Each row of a before or after table is a point. The points were changed in one or more steps. Then noise was added and the rows were shuffled. The steps act on how far a point lies along the listed directions, d1 being the first. What was done? A step turns or swaps two directions, mirrors them in a line or flattens them onto one, adds a multiple of one to another, or multiplies one. Angles are multiples of 10 degrees, from the lower direction toward the higher: turns from -170 to 170, lines from 10 to 170 but not 90. Use the fewest steps. Two steps may share a direction if one is a turn and the other turns, adds or multiplies; they go together, in the order done. Otherwise the lowest direction goes first.

Directions:
(1): [2.6 4.4 1.5]
(2): [-4.6  2.3  1.4]
(3): [-0.5  2.0 -4.9]
Before, 13 rows:
[[ 1.7 -1.3 -3.5]
 [ 6.4 -2.1 -1.2]
 [-1.1  0.7  6.7]
 [-1.1  2.2  2.2]
 [-2.6  0.7 -0.7]
 [-1.6  0.7  2.6]
 [-2.4  1.0 -0.9]
 [ 0.0  3.4 -1.5]
 [ 7.3 -1.1 -5.0]
 [ 1.2 -2.8  9.9]
 [ 1.5  3.0 -0.6]
 [-2.6  0.1  1.1]
 [ 1.4  1.2  2.0]]
After (13 x 3):
[[ 2.3 -0.9 -2.3]
 [ 1.5 -4.7  9.0]
 [ 0.8 -1.3 -3.2]
 [-2.1 -0.7 -1.7]
 [-0.9 -2.7  1.0]
 [-0.1 -3.3 -0.1]
 [ 5.8  6.8 -1.7]
 [ 0.3 -5.3  3.9]
 [-2.0 -1.6  0.2]
 [-2.4 -0.8 -1.5]
 [ 2.1 -1.6  0.7]
 [ 0.6  3.7 -1.4]
 [ 5.0  4.3  1.4]]
Steps: mirror d1 and d2 in the line at 130 degrees

Directions:
(1): [ 4.4 -1.4  4.6  0.2 -3.5  1.4]
(2): [ 1.6 -0.7  3.5 -0.2  6.2 -1.7]
(3): [ 0.2 -6.4 -2.1  1.4  1.2  2.9]
Before (9 x 6):
[[ 0.9 -2.2  0.5  2.6 -4.0  4.0]
 [-3.4  0.3 -3.3  0.4 -2.3 -0.6]
 [-2.6  3.3 -1.9  0.7  0.6 -2.5]
 [ 4.0  1.1  7.3 -1.8 -2.1 -1.6]
 [-0.1  5.4  0.9  0.9 -1.3 -3.9]
 [-5.4  3.9 -4.1  0.5 -4.3  0.3]
 [-2.7  9.0  0.8 -1.8  7.0 -3.1]
 [ 4.3  1.3  2.5 -1.9  1.5  1.2]
 [-0.2 -2.3  2.9  0.3  2.4 -0.3]]
After:
[[-1.6 -7.4 -2.1  0.5  3.3  1.9]
 [ 1.4  3.4  7.1  0.0  3.4 -2.5]
 [-2.9 -0.9 -1.9  0.5 -2.1  0.9]
 [ 2.6 -2.1  3.5  2.6 -1.7  3.5]
 [-0.5 -0.9 -0.1  2.0  5.6 -3.2]
 [-0.8  3.1  0.8  0.5  2.9 -3.1]
 [ 0.6 -1.9 -3.8 -0.8  1.6  3.1]
 [-5.7  5.5 -4.6 -1.0  7.8 -1.4]
 [ 0.8  2.1  3.5 -0.2  0.2 -2.2]]
Steps: turn d2 and d3 by 130 degrees; turn d1 and d3 by 70 degrees

Directions:
(1): [-0.7 -2.6  2.8 -0.5  5.6 -3.2 -1.4  3.0 -4.2]
(2): [ 0.2  1.4 -1.4 -4.1 -0.6 -1.1 -3.3 -5.8 -4.4]
(3): [ 1.3  1.0 -4.6 -4.5 -1.3  1.6  0.2  5.8 -2.1]
Before, 14 rows:
[[ 1.8  2.6 -0.8 -2.5 -2.1 -0.5 -2.1 -5.7 -4.1]
 [ 2.2  0.4 -3.3 -1.9 -3.6 -0.1 -2.8 -1.5 -4.0]
 [ 0.7 -1.2 -0.4 -2.7 -2.8  1.6  1.3  2.9  3.2]
 [ 1.9 -0.8 -3.4 -2.1 -0.3  1.7  0.9  8.6  0.2]
 [-2.8 -1.7 -1.8  0.7 -0.6  4.2  2.9 10.0  4.8]
 [ 0.4  1.0 -4.2 -4.7 -1.2 -0.9 -0.1 -1.0 -5.0]
 [ 3.2  1.9 -2.9 -4.2 -4.0  0.3 -1.3 -7.9 -2.5]
 [ 0.6  2.1 -2.2 -4.3 -2.7  1.4 -1.1 -3.4  0.2]
 [ 0.6  2.5 -3.3 -1.8 -2.2 -0.6 -3.4 -4.5 -3.8]
 [ 0.8 -1.2 -1.5  0.5 -0.5  0.8  3.6  8.5  2.9]
 [-1.2  0.3  0.6 -1.0  1.0 -2.7 -3.0 -4.1 -2.9]
 [ 0.5  5.1 -5.5 -6.8 -3.3 -0.1 -3.4 -6.5 -4.2]
 [-0.7 -0.2 -1.8 -0.1 -1.5  2.5  1.5  8.1  4.1]
 [-0.5 -0.7  0.6 -1.2  2.1  0.2 -0.6  2.6 -2.1]]
After (14 x 9):
[[-0.7 -1.2  2.3  0.8  2.5 -0.2 -0.1  1.1 -1.1]
 [ 1.1  1.6 -4.2  1.3 -1.7  1.7  1.2  6.4  0.8]
 [-2.9 -1.3  4.5  4.0  0.5 -0.5 -0.9 -5.0  4.6]
 [ 0.5  1.0 -1.6 -1.0 -2.7  2.7  2.0  3.2  4.0]
 [-1.4 -1.9  4.6  4.4  1.4 -3.0  0.5 -5.7  2.8]
 [ 2.1 -1.2 -1.4  2.7 -2.9  1.0  1.3  5.5  1.3]
 [ 0.6  3.1 -4.5  0.6 -2.6  3.4  4.4  9.8  4.8]
 [-4.6 -1.9  5.8  5.1  1.0  0.2 -1.3 -7.6  4.0]
 [-0.3  0.4 -2.6 -2.4  0.4 -0.6 -0.5  5.3 -1.9]
 [ 2.6  1.9 -2.6 -0.6 -2.4  2.2  2.7  6.6 -0.2]
 [-0.5 -1.8  3.1  0.0 -1.5  0.4  1.1 -2.2  4.3]
 [ 0.0 -1.3 -1.0  2.4 -0.2  0.0  4.9  5.8  2.2]
 [ 3.9  0.6 -4.5 -1.7 -4.1  3.0  4.0  5.5  2.7]
 [-0.6 -2.3  5.2  6.4  1.8 -1.0  0.6 -2.3  4.4]]
Steps: turn d2 and d3 by 120 degrees
